Rows are points. Examples show where two turns around zero, p and q, send a point. Where does a point land after both, in the order given? Backwards means that the second turn is done in reverse. Each puzzle has new turns, and all numbers are rounded.

Turn p:
[-21  -3  23] => [-31  -4   1]
[-22  -1   6] => [-19  -5 -11]
[-22  -9   7] => [-20 -13  -8]
[30 12 -2] => [21 18 16]
[ 35 -13  15] => [12 -1 38]
[  0  13 -48] => [ 35   4 -35]
Turn q:
[-15  10 -13] => [ -6  19 -10]
[-18 -27 -14] => [-35  -3  -4]
[  8   7 -17] => [  5   1 -19]
[25 10 44] => [ 36 -17  33]
Where do these land?
p, then q: [-18   6  18] => [-13  22   4]
p, then q: [ 1 16  6] => [ 9 14 -1]
p, then q: [  2 -23 -35] => [ -7 -38 -17]
q, then p backwards: [29  0 18] => [ 16 -26 -16]
p, then q: [ -4 -16  33] => [-18  10  31]
p, then q: [-10  17 -40] => [  8  -8 -43]

Turn p:
[-11   0  -7  -1] => [-12  -3  -1   5]
[ 7  4 48 -8] => [ 16 -11  17 -42]
[  2  -4   7 -16] => [  1  -6 -11 -13]
[ 25 -13 -35   7] => [ 18  13 -22  33]
[-11  23   0  -1] => [-18  14   8  -8]
[-13  -9 -12  19] => [-7 -7 10 24]
Turn q:
[ 5 -6 18  1] => [ 4  2 19  2]
[ 26   9 -17 -11] => [ 28 -10 -17   3]
[ -3   3   6 -27] => [  7 -10   5 -25]
[-17   8  13  42] => [-23  36   6  20]
[-10 -14 -20  -4] => [-15 -18 -13   2]
Where do these land?
p, then q: [ 34  18 -11 -26] => [ 24   1 -40 -12]
p, then q: [-27 -29   7   5] => [-24 -18  22  16]
p, then q: [ 6  9 19 10] => [ 15   2  15 -10]
p, then q: [-6 15 -6 -3] => [ -7  10  -6 -12]
p, then q: [ -7 -13  -9  14] => [-9  6  8 18]

Turn p:
[  6  11   6 -16 -18  17  -9  12] => [ 17 -10   8 -26   0   7  -3  11]
[ -1   1  -6  33  16  -6 -12  -5] => [  0  13 -11  31   9   1 -16   4]
[-10  17  10   1  -3 -35 -20  12] => [ -3   1  14   7  -1 -34 -12  26]
[  0 -23 -26   3  10   8  -2 -20] => [ -8  -6 -29   8  15   6   3 -22]
[  4   7  15 -16  -9  10  13 -18] => [ -2   3  11 -23 -13   5  -5 -19]
[ 18 -37  -2   6  12  12  11 -11] => [  6  -5  -4  17  11  16  17 -35]
[-16  22  21 -30  -2  10   5  20] => [-12  -1  29 -33  -4   6   4  22]
[-23  15   8   8 -19 -16  -1  18] => [ -6 -10   9   5 -22 -10  -8  31]
[ 21 -11 -26  11  13   1  15  -8] => [  7  16 -27  12   4   5  18 -17]
Turn q:
[ 16  -1  -3 -18 -12 -15   1 -11] => [ -2  12  -2 -21 -13  -6  14  -9]
[-44 -12  -2  -5  14   6  -2  19] => [-29 -17  10   8  33   3 -12  13]
[11  3 -1 -6 -7 -3 15  1] => [ 3  3  5 -3 -9  7 16 -4]
[-19 -13  -4   0  33  -6  11 -26] => [  8 -23  10  -7  31 -18  -1 -21]
[-13 -11   9   9  -8 -19   2 -22] => [ -7 -12  14  -7 -11 -21 -10 -16]
[ 6 -8 16 -3 -8 31 15  7] => [10 -3 13 -4 -4 36 -9  4]
[ 17 -10  12  -2   2 -14   3  10] => [  9   2  10 -11  -9  -7  10  17]
[ -4 -11 -30   3  -8  -5 -11  10] => [-19 -14 -26  -1  -3  -3   7   8]
[ 12  48 -11  25 -10 -14 -24   5] => [  4  30 -27  40 -20 -21   1   0]
[ 16  15  14  -3   3  37 -12   8] => [ 21  22  -8   5   5  29 -18   9]
Where do these land?
p, then q: [-17   7   6 -14   6  -2 -33  18] => [ -2   1  11  -6  23 -11  -1  35]
q, then p: [ 11   5  -4 -17   7  -4 -30  -8] => [ -5  15 -14 -18   9 -20   4  14]
p, then q backwards: [-25 -47   2  12  -7  -3  12 -13] => [-29   1 -28  26 -19   4  26  -6]
p, then q: [-13 -18   4 -15 -17  17  17  16] => [ -6 -19  16 -20  -2  28  -3  -1]
p, then q backwards: [ -4   8   9  15 -11  -1  -1 -15] => [ -2   3  11  14 -14   6  -9  -9]
p, then q: [  2  14  17   5 -22  14  17   9] => [ -4  15   2  -9 -21  26  -8   6]
p, then q backwards: [ 11  20 -36 -12   2 -12   7 -12] => [ 20   5 -21 -16   0 -15 -30  -8]
q, then p: [ 20  -1  16   7  27 -23  18  13] => [ 19  17  27  11 -14  -7  27  -3]
p, then q: [ -3  17   4  -4  16  25 -12  -6] => [  4  20  -9   1  26   8 -12   4]
q, then p: [ 18  -5 -17  23   0 -13   6  -3] => [ 13  -9 -14  11 -16  -9  18 -11]

Turn p:
[ -6 -32  17 -11 -33 -17 -34  41  11] => [-42 -30  39   8 -31  15 -12   9 -13]
[-22  -9   0   6 -15   2  18 -10  16] => [-15  11  11  12  10  -6  26  -2   9]
[-15   4 -23  19   7  17  -2   5 -22] => [  8   8 -20   1  10  32  13  10  -9]
[ -5 -11  19  -6  24   8  11  26   8] => [  7 -15  26 -11  18  14 -10  -2  18]
[ 15  20 -37  -4   2   7  21 -20  14] => [ 17   4 -35   0  -5 -20  22   7  24]
[ 30  14  -6  17   9 -31  -7   6 -14] => [ 22 -13 -15  15  -3 -14 -26  19 -20]
[  9 -39  -5 -14  25  -7  17  14   9] => [ 10 -47  14  -5  14  -1  10 -13   9]
[-32   8   9  -2   0   4 -24  -5   2] => [-32  17  -4  -5   9  14 -10  -5  -2]
[-22 -11   3 -23  15  -2  -7 -21 -26] => [-12   0  -9 -29  19   2   5 -23 -24]
[ 18  31   2  -1 -15   3  16 -14  -7] => [ 20  27  -6  -6 -13 -22   1  11   1]
[ 31  26  20  19 -20  15  -8 -23   9] => [ 17  38  -2  20 -30 -14 -18 -11   7]
Turn q:
[ 27   8  14   8 -24 -28  -9   6 -18] => [ 26  -3  20  -3 -22 -32  -9   4  15]
[-27  27 -10   6  18  24   8   1  -7] => [-13  35 -15   9  13   7  -1 -16 -21]
[-18  21 -11  23  -2  16  14 -15  11] => [-14  19 -20  26  -4   5   8 -22   1]
[  6  -6 -14 -28  -7 -11   3  13   5] => [  4 -10 -17 -21   4  -2 -13  19   6]
[  3  -9   7 -23 -13 -20 -30  14  27] => [-18 -17  14 -20  -4   3 -27  19  27]
[ 25 -15  19  15  18  23  47  -3  -2] => [22  5 -1 15 12  8 58 14 -3]
[  1  -4 -16 -23  -6   3 -27 -18   5] => [-10 -20  -5 -24   8   3 -16 -21   8]
[ -4 -30   7 -24 -25 -48 -21   0  -1] => [ -9 -45  13 -22 -27 -17 -26  23   1]
[-11   1 -27  17  13   2 -16   5   2] => [  2   0  -5  19  11  15 -26 -13  -8]
[  6 -17  23  10   1  37  26   9 -12] => [ 16  17   8  -3  -7  25  42   6 -11]
[ -7  25   8  18  28   3   5 -12  -8] => [ -8  21   8  23  19 -15   9 -14 -14]
Where do these land?
q, then p: [-30  -6  -7  22   2 -13 -14 -20 -10] => [ -9  17  -3  17   3  11   7 -14 -36]
p, then q backwards: [ 23  32   8 -21  28  26   8  -4  18] => [ 35  25 -17 -16 -32   4 -18  14   4]
q, then p: [ 23  15  28 -17 -29  33 -28  18  -1] => [-14  20  13 -30 -21 -33 -15  -9  37]
p, then q: [ -2  -6 -15 -11  -3  -2 -16  29 -16] => [  9   2  -2 -25 -12  27   0   6 -12]
p, then q: [24 -7 -4  0 19 33 15 -5 15] => [  0 -19  -9   4  12   3  21  -7  38]
q, then p: [ 10  25  14 -18 -30  -3 -17  16   6] => [-32   2   3 -10 -18 -23 -16  10  19]
p, then q: [13  6  4  6 17 13  8 10 36] => [-15 -11   9  16   8  15   0   4  35]
q, then p: [-33 -10  17   6  -7 -24  10   0 -21] => [ -7   9  18   0  -6   8   9  21 -40]
p, then q backwards: [  3 -14  -1  31  10 -30   6 -20 -19] => [ -4   0 -20  18  36 -11  15 -10 -22]
q, then p: [-15  -7 -30   9 -12  -9  20  -3 -11] => [  7  -8 -21  13 -18  11  19   9 -20]
q, then p: [-15 -27 -15  -8   6 -24   7 -20   3] => [ -6 -25   3   7   8  21  22  -8 -24]

Turn p:
[-20  -5 -10 -17   2 -11   4   6 -31 -10 -30] => [  2  -1   4 -21  18  30  10   4  -7 -21  26]
[ -8 -22   3  31   9  16   0 -28  21  -5  34] => [-10   4 -13  19 -47  -7   4  23  -5  22 -15]
[ -7  19  -2 -19  10   0 -27  11 -14  -3  -5] => [  0  -4  13 -25   5 -13  -2 -12   3  -2  28]
[ -3   7  18  -5 -10  11 -21  13  -9 -11 -20] => [ -3  -5  17   7   4   2  -9  -9  19 -11  29]
[  6   2   5 -10  -7  -9  19 -20  12 -15  14] => [ -7  14   5  14   9  -8  24  11  -6   9 -14]
[-16  27  19 -10   9  12  -7  17  -9  12 -14] => [  0  -3   5  -1   1  -6  -5 -38  -6 -11  28]
[-10  -1  13   2  18  -7  -8  37  28  -4  14] => [-32   5 -12 -13 -13  -9  -3 -28  24  -1 -10]
[  0   3 -12   3 -20 -38  -5 -11  -3   4 -24] => [ 11  16  27 -12  20  28 -10   6  -4   5 -11]
[ 24 -11  -9  10  19   3  11 -23  15   3  -2] => [ -6 -24   2   8  -5  -3   2  16 -17   8 -28]
[ 24  -7 -31  20 -11 -20  10 -21   1 -10  28] => [  4  17  -8  -4   7 -10  -9  45  -9  18 -31]
[ 30 -13   2  37   1  17  28  -1  10  -6  24] => [-13  -5 -32  35  -6 -14 -17  23  -3   3 -27]
[ 23 -29 -12  -9 -17   0   6 -19  -1   7   7] => [ 24 -12  -5   7   8   5  12  27  10  12 -19]
[-20  15  -9 -16 -10  27   0  13   1  13 -18] => [ 23  -1   5  -2  -8  -5   4 -22   0 -34  13]
[-22  15  24 -19   6  -2 -10  24 -21  26  -8] => [  9   0  -7 -12   8   8  -1 -46   2   3  33]
Turn q:
[-11 -13  -2   4 -24  -5 -29  -8 -35  -5   0] => [ 33   8 -14  -7 -25   1 -11  -5 -20 -22   0]
[ 20  -9  18   0  -7   5   4  23 -13  -1  -2] => [ -3 -15  -5  -1 -12  29  16  -7  -4  -1  -3]
[  2   7   5   6  11  -6 -48  12  -3  20  -3] => [ 35 -13  -7 -21  -5  12 -16   8  21   6  18]
[ 26   7  -5  29   5 -33  20   5  13 -15  -7] => [-24  -8  -8  -6 -22 -21  22  -5   1  36   5]
[ -1  13  25 -11  12  11  29 -22  18   5 -14] => [-19  20   3  34  20   8   7  16  10  15  -3]
[  9 -15 -10  30   5 -23  21   8  -3   8  22] => [-17 -19 -16 -10   0 -20  20 -15 -16   5  25]
[ 26   5  -7  15   8  10 -28  -2 -22 -14   9] => [ 26 -12  24  -2 -29   2   4  -9  -2   2  17]
[ 23   8 -18  -9   7  -1 -26   6 -25  17 -16] => [ 29 -23   8  -9 -19   1   7  28  11 -10   0]
[-21 -13   2 -11  14  11  18 -11  14  -4  -5] => [-27  14   4  13  15  -1 -16   6   1 -11   1]
[ 10 -14 -15   5  -5   3 -33   7   8   5 -11] => [ 15 -26  -3  -6 -15  -3 -25  -1  10  -1  -4]
[-35  14   1 -10 -19  26  29  -7  22   8   4] => [-11  24  -2  18  42  -7   0 -15  10 -15 -25]
[-38   6   2 -18  -1   7  13  11  -1 -13   3] => [-15  31   4 -15  17   6  -4  -5   2 -20 -13]
[-10   5   3 -30  -6  -5  28 -22  29 -10  20] => [-21  19  13   9  36  -8  -6   4 -24  17 -20]
Where do these land?
q, then p backwards: [ 12 -27  24   5  12 -28  13 -31  -6   8  10] => [ -5   6  17  19  18   8  16 -25 -38  -9  15]
p, then q: [ 23  18   0   7 -18 -14   2   3 -20   6  -9] => [11 -8 14 -8 -7 10 -5 11 14  9 30]
q, then p: [ 18  25  24  24 -16  12 -19 -28 -21   1   0] => [ 14  -2  -6  33  16 -19 -32  12 -11  12 -26]
p, then q: [-10 -22 -32   8  18  19  -8  12 -15 -29 -19] => [-17   1  18 -28  -4  21 -17 -25 -17 -18 -25]
q, then p: [  6 -21   9  -8  30   0   9  25  -9  -4  25] => [  0   1 -26   5 -18  -8  32   1   5   2  28]
q, then p backwards: [  0  10  23 -10 -17  13 -22   7  -6  -2 -17] => [-10 -24  -6  11 -24  -8   4   0   7  22  -7]
q, then p backwards: [  0 -16 -30  11  -3 -34  -2  -8  18  -7   8] => [ 16  23  -9   7  33   7 -14   3  -2   4  25]
q, then p: [-22  -9   3 -11  -4  18  16  14  10  27  17] => [-30 -20  -1 -15 -18  -3  14  13 -18  -8   6]
p, then q: [ -2  -8  26 -13 -12  15  11 -16  24   4   8] => [-13   0 -24  24  -2 -19  17 -14   5  11   3]
q, then p backwards: [ -1 -14 -24 -10  18   1 -21 -26  15  -6 -11] => [ 22  16  -9  29  -6  14 -26  -4  -1 -10  -1]
q, then p: [-29  25  -3  10 -12 -10  16  12 -16   2  13] => [ -9   7   9  -6  24 -15  23   0 -31  -8  -9]
p, then q backwards: [ 12  19 -29 -18  -2   9  -5  11   4 -15 -22] => [-16   1 -38 -15   9  13  -1   7 -11  10  13]
p, then q backwards: [-7 20 10  7  6  1 11 26 22 14 -3] => [-20 -12  -5  17 -23  15   7   6  10 -19   4]
